Every row gives one point. Each table stands for the endless flat space through its points: a line for two points, a plane for three, and so on. The two share one point or none. Which?
In the rows, 128 means zero.

First:
[[ 86 125 109]
 [128 143 115]]
Second, 2 rows:
[[ 97 139 115]
 [ 89 139 121]]
They share: no point

First:
[[118 133 118 137]
 [125 155 105 170]
 [146 139  96 153]]
Second, 2 rows:
[[139 141 104 137]
 [131 129 120 157]]
They share: no point

First (2 x 6):
[[137 149 144 158 115 140]
 [137 148 145 152 118 144]]
Second (2 x 6):
[[131 125 138 146 133 149]
 [143 167 156 134 115 155]]
They share: [137 146 147 140 124 152]

First:
[[119 128 151 120 156 159 127 116]
 [112 143 149 115 163 151 140 124]
 [116 151 131 125 170 131 117 109]
 [104 157 155 161 134 113  81 103]]
Second, 3 rows:
[[122 146 140 136 132 157  89 106]
 [118 131 140 139 155 135 111  94]
 [119 133 133 154 151 130 109  76]]
They share: no point

First, 5 rows:
[[141  93 126  95  82 144 102 126 138]
 [127 123 137 117 110 151 103 117 128]
 [141 107 141  91  85 137  98 129 111]
 [150  92 131  82  72 136 100 135 122]
 [148 102 126  96  90 143 107 132 126]]
Second (3 x 9):
[[128 106 125 117  84 156 114 125 130]
 [134 106 123 111  88 152 112 128 126]
 [134  94 134 126  99 159 126 110 151]]
They share: [148 102 122 102 101 145 112 129 125]

First (3 x 11):
[[124 105 139 102 115 115 127 106 124 115 131]
 [132 114 148  90 103 108 123 106 130 116 127]
 [117 102 132 108 122 119 131 108 122 116 134]]
Second:
[[ 66 105 122  70 111 112 112  66  96 152 125]
 [122 132 112 103 137 130 151 127 143 122 159]
 [ 89 100 137 102 104 109 125  94 118 134 123]
 [103  86 155 113  88 103 126 107 119 116 103]
 [120 111 139 125 105 119 152 131 145 113 131]]
They share: [112 111 129 102 119 117 135 114 128 121 135]

First:
[[137 147 111 164 147 121 157 108 144 126 137  89 142 119]
 [122 147 136 134 137 146 122 123 134 156 112 119 107 104]]
Second (4 x 14):
[[126 144 108 163 161 122 150  93 126 135 130  71 114 103]
 [141 181 125 165 153 153 176 133 190  92 170  90 116 100]
 [112 130  99 138 139 122 130  95 119 145 103  98 134 118]
 [153 175 143 159 153 153 158 127 154 134 140 114 128 100]]
They share: no point

First (6 x 18):
[[159 136 121  97  85 121  78 157 106 100 110 104 121 124  78 134 130 146]
 [153 127 142 123 131 124 123 142 167 162 158 131  80 100 126 108 184 130]
 [129 115 136 135 103  88  99 146 141 126 146 113 110 116 118 124 154 148]
 [145 131 122 107  99 115  94 147 126 124 136 119  98 111 106 112 154 146]
 [161 138 109  90  91 121  69 153 115 108 101 116 104 128  88 125 149 141]
 [129 154 137 106 119 142 112 132 106 120 145 140  84  89 114  89 161 111]]
Second, 4 rows:
[[123 129 141 104  98  92 101 124 129 130 154 115  84 101  92 124 165 137]
 [152 113 122 134 113 108  86 159 123 133 156 137 123  99 114 100 173 119]
 [157 119 117 139 115 118  91 168 124 128 148 134 131 104 122  96 161 127]
 [148 136 124 128 110 130 107 161 126 118 134 120 117 112 124 103 139 146]]
They share: [137 131 133 117 105 114 103 144 126 124 144 120 101 106 110 112 153 139]
